Every row gives one point. The window is the flat piece filled in between its corners: a triangle in 3 columns, a solid with four corners in 4, and so on. A path goes straight from each point to the next, and from the last back to the first. After which points does the path pass through the window?

Window (4 x 4):
[[  3  38  26 -27]
 [-19  -6  32 -41]
 [ 16 -65  41  -9]
 [-21 -34 -69   8]]
Path:
(1): [ 10  16  19 -37]
(2): [-19  33  42  15]
(3): [-10  14  21  -5]
(4): [ 45   7   2 -44]
(5): [ 20 -35 -29 -29]
(6): [-17 -49  20  34]
(7): [-19 -12 -10   9]
(8): [ 13 -37 -31  -7]
Through the window after points: 1

Window (8 x 8):
[[-13  35  16 -19  18 -38   1 -18]
 [  6  12  -6 -34  -9 -47 -21 -36]
 [-17 -42  24 -17  41  62   5 -16]
 [-18  49   3  -4   1 -11 -47 -16]
 [ 18 -16  27  29 -16  20 -20  29]
 [ 27  -3 -95  46  10  -6  26 -34]
 [-25   2  39   0 -13  11  -9 -27]
 [ -5  21 -31  39 -70   5 -22  70]]
Path:
(1): [-44 -10   1  -7   7 -73 -39 -24]
(2): [-21  -3 -41  43  21 -29  -8 -10]
(3): [ 59   5 -82  13 -13  30  39 -45]
(4): [  5  11   4  -5 -10  13   7 -18]
(5): [-19  -4  -3  20   0 -13 -17 -26]
(6): [-22 -43  22  52   6 -32 -35 -20]
(7): [  3  36 -18  -3 -15  13  -6   1]
(8): [ 13  18  18 -10  -6  40   5   8]
(9): [-45 -60 -17  24  12  14 -23   3]
(10): [  1 -26  23  38  -5  -8 -28  23]
(11): [ 28  16  10  -6 -24  38  -4   8]
(12): [ 21   3 -15  17 -15  20  -1   9]
(13): [-10 -10 -12  37  -7 -13 -17  10]
(14): [-22  -9 -78  63  27 -28 -18 -30]
(15): [ 33  41 -12 -12 -36  -2  10   0]
(16): [ 22  25 -11 -14  -6   2   0 -23]
Through the window after points: 2, 4, 6, 8, 10, 12, 16

Window:
[[ 18 -24 -49 -57  -1  16  21 -19 -12  31  -1]
 [-22 -23  -6 -29  -2 -12  48  21 -10  12 -33]
 [ 18 -27  90  74  51  14 -55 -12  64  69  34]
 [-36   7   4  40 -14  -6 -43  29  41  14   9]
 [-28  -5  26 -25 -71 -11   7 -16  67  12 -14]
 [ 37 -11 -17 -13 -17  -8  45  18   6   1  29]
 [ 34   9 -16 -59  -1 -16  13  19  21 -30 -21]
 [  1 -33   0  75 -22 -19 -34  12  38  20 -43]
 [  4   9   2  -2  -5  29  32 -34 -19   1 -17]
 [-32 -23 -27 -15 -22 -47  18 -37  12 -18  -7]
 [ 40  37 -30 -45  36  -6  66 -36   2  61   8]]
Path:
(1): [ -1 -27 -57  -4  44  10  37 -50  39 -25 -22]
(2): [ -3   2  24  -3 -44 -14   2   7   1  46   3]
(3): [ -8  14  50   5 -21 -45 -10  12   1  40  21]
(4): [-16 -24 -44 -29 -33  29  33 -29  75 -10 -41]
(5): [ 12 -11 -47 -13  23   1  38  -4  45 -17  10]
(6): [  4  13  24 -65 -34 -11   0 -10 -35  40 -11]
(7): [ -3 -15  -2 -17 -35 -36 -17   1 -25  25  -8]
(8): [  4  -6 -36  36   6  22  35   3  78  -2 -34]
(9): [ -5 -19  -8  21  17  -1  16 -27  54  -4 -21]
(10): [ -1 -12  13 -18 -33 -13 -19  26  -3  10   3]
(11): [ 13 -12  31  10   3 -13 -27   0   3  32  13]
(12): [ 12 -18  20  27  17   4  11 -11  50  28  17]
Through the window after points: 3, 11

Window (14 x 14):
[[-21  11 -10 -10 -40  75  -1 -19 -18  12  11  43  49 -21]
 [ 13 -44   8 -10  15 -51  22 -11 -36  -2 -35   5 -26  30]
 [-31  15  33  13  15 -10   7  19  -7  36  30   1   4  -5]
 [-63   2  18   9   5  -8 -31  54 -36 -32 -61   9  28 -47]
 [ -5  17 -30 -36   0  19   2  34  40  67   7   3 -30 -16]
 [ 49 -51   1  62 -17 -60  49  66  51 -81 -73 -35  26   0]
 [-61  -1 -20 -33  42  42  -2  18  35   5  21 -12  92  52]
 [-18  26   2 -35 -38   7 -72  31 -64  -5  28  51 -14 -13]
 [-33  33 -29 -13 -50  18 -46  -8  48  55  -9  11  49  38]
 [  2  47  35 -42 -30  28  17   3 -38  -2 -15  39  -1  19]
 [ 11   9  16 -49  -9 -34  29  12  -8  24   7 -24  29 -49]
 [-11  67 -22 -18 -46  44 -47 -22 -42  -5  13  -2 -31 -10]
 [-31  21 -32 -19 -49 -27  68  45 -34  12  10 -16  40 -21]
 [-42 -16  17 -51 -62  14   8  12  21  50  18 -26  -6   0]]
Path:
(1): [-22   8  -8 -27 -30  -5   5  16  -6 -21  -1  20   9  -5]
(2): [ -7  11  13 -17 -12  11 -21  28 -17  19   3  -1  20   3]
(3): [ 12  13  45 -26  -4  26 -24  65 -56  59 -13 -45  24 -36]
(4): [-25  34 -18 -15 -32  10  -9 -12  -8 -20  -1  22  -2   2]
(5): [-37  20   0 -41 -10  -7   5  -6   5  -7  14   1  31  -8]
(6): [ 13  -8   4   2 -28   8  -5  42 -30  24 -17  -3  22  -2]
(7): [ 10 -34 -24 -18   1   9 -15  30 -32  26 -34 -12  11  10]
(8): [-16  31  47 -13 -26 -52  61 -29  16 -29  21  21   9 -26]
(9): [-32  34  13 -27 -49 -11  -9  -7   8 -41   2  61 -20 -26]
(10): [-22   1   1  -4  -5  19  -6  22 -16  41   3 -16  28   2]
(11): [-10 -30   4   6  -8  48  -9  74 -46  40  -7 -25   5  15]
(12): [-21  16 -16 -15 -22 -29   2   9  26  -9  -4  10  18 -23]
(13): [-34   9 -32 -17   9 -32  48  -3  75 -75 -36 -20  37 -28]
(14): [ 23 -25  10  24 -19  -5   5  55  -4   4 -22  -8  20  21]
(15): [ -5   2  -3 -23 -14  14  10  28 -24  25 -11  -7  22  -1]
(16): [-34  34  -1 -10 -28   2  23 -14  19  -5   3   6  16  -7]
Through the window after points: 1, 3, 7, 9, 13

Window, 14 rows:
[[-43 -53 -34 -34 -12  33 -14  10 -13 -34 -54  68   1 -27]
 [-22 -46  11 -29   3 -33   1 -51 -34  19   4   1  55  -7]
 [ 10  -3 -73  54  -7 -35   5  31  48  11 -33  43   2 -47]
 [-27 -15  45  39  43   2  29   3 -42 -33  -9 -18  31  21]
 [ 73  28 -17  24 -13  14 -12 -44  58 -22 -34   4  33 -14]
 [-45  10 -32  70  18  24 -23  -9  19  27  -6 -50 -42 -19]
 [ 19  19  41  13  -4   5 -24 -10 -32 -23  32   2 -29  14]
 [ 45 -27  10 -21   7  52 -16 -13 -11  29  26  21  32  14]
 [-26   6 -20  39 -28  49  35   0 -30  -5  51  -6  16   9]
 [ 76  64  30 -72   8  14  -7   6  42  44 -18   1   3 -17]
 [-15   6 -62  50  43  48 -39 -28 -39 -49  11  -6 -37 -44]
 [-24 -31 -43   8  31 -48  33   0  33  19  54 -17 -28  23]
 [-13  30   2  37  35  20 -39 -18  33 -14  19 -16  34 -13]
 [ 15 -78 -36 -40 -65 -14  -1  34 -63 -23  55 -24   8   7]]
Path:
(1): [  4  32 -48   8   6  30 -23   3 -17   2  -1   7   8  -3]
(2): [ 13 -91  29  27  12   7  18 -29   6 -26  44  -2 -18 -35]
(3): [ -1 -27  -7 -10  -3  21   9  -7  -7 -18   9  12  -4 -33]
(4): [-16   0 -33  24   3   6 -13  -4 -36  -5 -13   9  -2  29]
(5): [-13  18 -31  23   0  -6 -18 -13 -24 -39   6  18  20  73]
(6): [ 12 -41  16 -32  21  22  16  -3  19  46  29 -41 -25 -84]
(7): [  7 -11  -8  11  -1   3  16  -9  24  -8   1 -15   0 -45]
(8): [  8  15 -27  22   1   3 -21  -6   2   0  -4   1   7   9]
(9): [-18  22 -46  27   4   6 -20  -7 -35  -1  -9   2  -3  25]
(10): [ -9 -48  17  -1 -16   4  36 -15  12 -11  47 -20  21 -47]
(11): [ 15  -7  16  -5   9  30   2   1  26  -1  28 -10  15 -81]
(12): [-10 -12 -78  18 -21 -14 -20 -29 -41 -10  -7  19 -10  77]
(13): [ -5  10 -14  10   4  13 -37  -7 -18  -9  22   3   2  34]
(14): [ 16   2  29  33   9  17  20 -16 -10 -29  12 -11 -28 -61]
(15): [-17 -27  25  16  38 -11  37   5  25 -35  25  21 -52 -70]
(16): [  5   8 -47  -3  -6  13 -34 -14 -24  19   3 -18  33  52]
Through the window after points: 1, 13, 15
